Each row is a point. Each copy is the shape, with its points in the same order, stretched, turned, moved and blurred by noise. Some copies are also mirrored. Which?

Shape, 8 rows:
[[ 0.18  0.20 -0.67]
 [ 0.19 -0.55 -0.06]
 [ 0.05 -0.08 -0.07]
 [-0.29 -0.21  0.48]
 [ 0.56 -0.10  0.16]
 [-0.04 -0.05 -0.19]
 [ 0.42 -0.13  0.01]
 [-0.64  0.24  0.11]]
Copy 1:
[[ 0.17  0.01 -0.65]
 [ 0.34 -0.27  0.32]
 [ 0.17  0.08  0.05]
 [-0.17  0.26  0.57]
 [ 0.62  0.28  0.13]
 [ 0.06 -0.02 -0.09]
 [ 0.49  0.14  0.14]
 [-0.56  0.32  0.03]]
Copy 1 is: only turned
Copy 2 (8 x 3):
[[ 0.02 -0.63 -0.21]
 [ 0.70  0.04  0.05]
 [ 0.20  0.00 -0.02]
 [ 0.19  0.66  0.12]
 [ 0.35 -0.14  0.53]
 [ 0.14 -0.09 -0.14]
 [ 0.35 -0.18  0.34]
 [-0.35  0.47 -0.31]]
Copy 2 is: mirrored
Copy 3:
[[ 0.20 -0.31 -0.63]
 [-0.05  0.35 -0.01]
 [-0.13 -0.10 -0.09]
 [-0.61 -0.04  0.33]
 [ 0.28 -0.06  0.26]
 [-0.19 -0.13 -0.22]
 [ 0.19 -0.04  0.11]
 [-0.82 -0.48 -0.12]]
Copy 3 is: mirrored

Shape (9 x 4):
[[-0.20  0.14  0.52 -0.21]
 [ 0.20 -0.09  0.00 -0.35]
 [-0.30 -0.10 -0.28  0.50]
 [ 0.12 -0.21  0.07 -0.12]
 [-0.53 -0.03  0.02 -0.28]
 [-0.38  0.37  0.65 -0.50]
 [-0.38  0.18 -0.58  0.01]
 [ 0.34 -0.12  0.06  0.37]
 [ 0.20 -0.09 -0.10  0.20]]
Copy 1, 9 rows:
[[-0.39 -0.51  0.24 -0.25]
 [ 0.01 -0.21 -0.18 -0.32]
 [-0.26  0.44  0.28  0.04]
 [ 0.03 -0.14  0.05 -0.23]
 [-0.44 -0.04  0.21 -0.55]
 [-0.63 -0.75  0.19 -0.44]
 [-0.44  0.46 -0.14 -0.30]
 [ 0.12 -0.02  0.05  0.25]
 [ 0.02  0.08 -0.02  0.08]]
Copy 1 is: mirrored
Copy 2, 9 rows:
[[ 0.01 -0.25  0.32 -0.59]
 [ 0.34 -0.26 -0.24 -0.18]
 [-0.66  0.01 -0.23  0.33]
 [ 0.08 -0.29 -0.15 -0.03]
 [-0.30 -0.24 -0.12 -0.56]
 [ 0.02 -0.26  0.50 -0.99]
 [-0.49  0.19 -0.66 -0.11]
 [ 0.06 -0.06  0.02  0.44]
 [ 0.01 -0.04 -0.06  0.27]]
Copy 2 is: only turned

Shape, 12 rows:
[[ 0.26  0.23 -0.05  0.17 -0.29  0.21]
 [ 0.28  0.26 -0.06 -0.46  0.22  0.08]
 [-0.56  0.21 -0.10  0.03 -0.25  0.28]
 [ 0.19 -0.61  0.08 -0.10  0.69  0.16]
 [-0.41 -0.29 -0.04 -0.28  0.18 -0.10]
 [-0.24 -0.89  0.08  0.08 -0.09  0.17]
 [ 0.17 -0.22  0.09  0.14  0.27  0.17]
 [ 0.18  0.27  0.07 -0.34 -0.13 -0.13]
 [ 0.33 -0.28 -0.10  0.10 -0.13  0.17]
 [-0.08 -0.26 -0.79 -0.24  0.30 -1.17]
 [ 0.24  0.20 -0.15 -0.11 -0.17 -0.01]
 [ 0.24  0.26  0.03 -0.05 -0.08 -0.45]]
Copy 1, 12 rows:
[[-0.39 -0.08  0.00  0.12 -0.45  0.22]
 [-0.21 -0.06 -0.14 -0.55 -0.03  0.24]
 [ 0.12  0.43  0.07  0.18 -0.31 -0.04]
 [ 0.44 -0.50  0.10 -0.27  0.31  0.64]
 [ 0.47 -0.05  0.02 -0.15  0.21 -0.05]
 [ 0.64 -0.53  0.41  0.22 -0.06  0.08]
 [ 0.03 -0.30  0.09  0.02  0.04  0.51]
 [-0.35 -0.07 -0.02 -0.32 -0.10 -0.08]
 [-0.06 -0.47  0.06  0.06 -0.30  0.25]
 [ 0.22 -0.55 -1.04 -0.08  0.68 -0.47]
 [-0.30 -0.15 -0.16 -0.13 -0.23  0.06]
 [-0.48 -0.21 -0.18 -0.06  0.14 -0.08]]
Copy 1 is: mirrored
Copy 2 (12 x 6):
[[ 0.26  0.24  0.04 -0.03 -0.15  0.11]
 [-0.31 -0.04 -0.53 -0.05  0.19  0.38]
 [-0.46  0.01  0.14  0.04 -0.56 -0.10]
 [-0.23 -0.30  0.28 -0.40  0.83  0.14]
 [-0.44 -0.50  0.01 -0.21 -0.03 -0.01]
 [-0.10 -0.48  0.88 -0.31  0.02  0.10]
 [ 0.09 -0.09  0.21 -0.24  0.34 -0.05]
 [ 0.00 -0.17 -0.47  0.16 -0.14  0.26]
 [ 0.19  0.00  0.17 -0.33  0.05  0.25]
 [-0.03 -0.85 -0.76 -0.94  0.06 -0.27]
 [ 0.04 -0.03 -0.24 -0.09 -0.12  0.23]
 [ 0.24 -0.27 -0.41  0.02 -0.07  0.00]]
Copy 2 is: mirrored
Copy 3, 12 rows:
[[ 0.19  0.48  0.01 -0.06  0.31 -0.21]
 [ 0.29  0.12  0.57 -0.29 -0.13  0.21]
 [-0.38  0.70 -0.03  0.01 -0.32  0.21]
 [ 0.29 -0.55  0.06  0.27  0.02  0.70]
 [-0.31 -0.09  0.04  0.08 -0.59  0.42]
 [-0.31 -0.21 -0.56  0.04  0.09  0.64]
 [ 0.22 -0.10  0.08  0.27  0.11  0.26]
 [-0.09  0.11  0.46 -0.26 -0.07 -0.07]
 [ 0.22  0.01 -0.21 -0.06  0.26  0.09]
 [ 0.26 -0.83 -0.17 -0.04 -1.12 -0.57]
 [ 0.16  0.25  0.13 -0.24  0.01 -0.19]
 [-0.03 -0.08  0.30 -0.10 -0.14 -0.47]]
Copy 3 is: mirrored

Shape, 11 rows:
[[-0.11  0.28 -0.26 -0.14 -0.17  0.22]
 [ 0.14 -0.32  0.28  0.06 -0.15 -0.17]
 [-0.61  0.11 -0.41  0.03 -0.16  0.08]
 [-0.25  0.43 -0.18 -0.17 -0.36  0.02]
 [ 0.21 -0.07  0.62  0.19  0.18 -0.14]
 [ 0.38 -0.16 -0.41 -0.14  0.75 -0.50]
 [ 0.20 -0.26  0.29 -0.02 -0.08 -0.21]
 [-0.20 -0.15  0.42  0.09  0.06 -0.31]
 [ 0.34 -0.06  0.19  0.47 -0.05 -0.20]
 [-0.45  0.12 -0.16 -0.07 -0.25  0.54]
 [-0.31  0.19 -0.37 -0.15 -0.45  0.27]]
Copy 1 (11 x 6):
[[-0.41  0.25 -0.08 -0.52  0.03  0.21]
 [ 0.04  0.06 -0.28  0.25  0.26  0.13]
 [-0.79 -0.20  0.05 -0.39 -0.01  0.34]
 [-0.62  0.34 -0.26 -0.52  0.15  0.21]
 [ 0.06  0.34 -0.23  0.42  0.12 -0.20]
 [ 0.18 -0.76 -0.21 -0.17 -0.48 -0.64]
 [ 0.05  0.07 -0.34  0.16  0.29  0.02]
 [-0.32 -0.04 -0.17  0.33  0.28 -0.12]
 [ 0.01  0.07 -0.45  0.31 -0.28  0.12]
 [-0.57  0.39  0.35 -0.40  0.23  0.47]
 [-0.57  0.20 -0.05 -0.57  0.20  0.48]]
Copy 1 is: mirrored
Copy 2 (11 x 6):
[[ 0.07 -0.01 -0.35  0.09 -0.01  0.08]
 [-0.10  0.16  0.59 -0.06 -0.31  0.19]
 [ 0.33 -0.51 -0.44  0.02 -0.13  0.03]
 [ 0.29  0.05 -0.42 -0.02 -0.08 -0.10]
 [-0.01  0.32  0.71  0.35 -0.27  0.00]
 [-0.76 -0.12  0.74 -0.19  0.38 -0.32]
 [-0.13  0.23  0.63 -0.07 -0.22  0.12]
 [ 0.25 -0.02  0.58  0.12 -0.24 -0.05]
 [-0.37  0.18  0.49  0.13 -0.49 -0.11]
 [ 0.39 -0.24 -0.51  0.28 -0.14  0.40]
 [ 0.23 -0.13 -0.54 -0.05 -0.15  0.21]]
Copy 2 is: mirrored
Copy 3:
[[ 0.38 -0.08 -0.06 -0.07 -0.52  0.22]
 [-0.40 -0.03  0.05  0.09  0.12 -0.15]
 [ 0.58 -0.08  0.36  0.35 -0.62  0.35]
 [ 0.36 -0.20  0.17 -0.15 -0.69 -0.01]
 [-0.28  0.38  0.11 -0.21  0.47 -0.36]
 [ 0.46  0.44 -0.92  0.61  0.16 -0.16]
 [-0.31 -0.05 -0.01  0.00  0.20 -0.17]
 [-0.05  0.11  0.33  0.08  0.30 -0.29]
 [-0.46  0.54 -0.02  0.07  0.03 -0.31]
 [ 0.38 -0.18  0.34 -0.07 -0.40  0.65]
 [ 0.27 -0.32  0.17  0.00 -0.76  0.37]]
Copy 3 is: mirrored
Copy 4, 11 rows:
[[-0.33  0.34 -0.20 -0.13 -0.01  0.09]
 [-0.04 -0.37 -0.01  0.14 -0.18 -0.22]
 [-0.52  0.50 -0.25  0.48  0.12  0.02]
 [-0.31  0.38 -0.35  0.06 -0.21 -0.17]
 [ 0.28 -0.32  0.40  0.04 -0.38 -0.23]
 [-0.04  0.22  0.74 -0.25  0.73 -0.55]
 [-0.04 -0.35  0.09  0.04 -0.20 -0.29]
 [-0.05 -0.16  0.28  0.48 -0.35 -0.38]
 [ 0.49 -0.18 -0.09 -0.01  0.01 -0.27]
 [-0.60  0.31 -0.29  0.15 -0.13  0.45]
 [-0.54  0.34 -0.53  0.08 -0.01  0.15]]
Copy 4 is: only turned
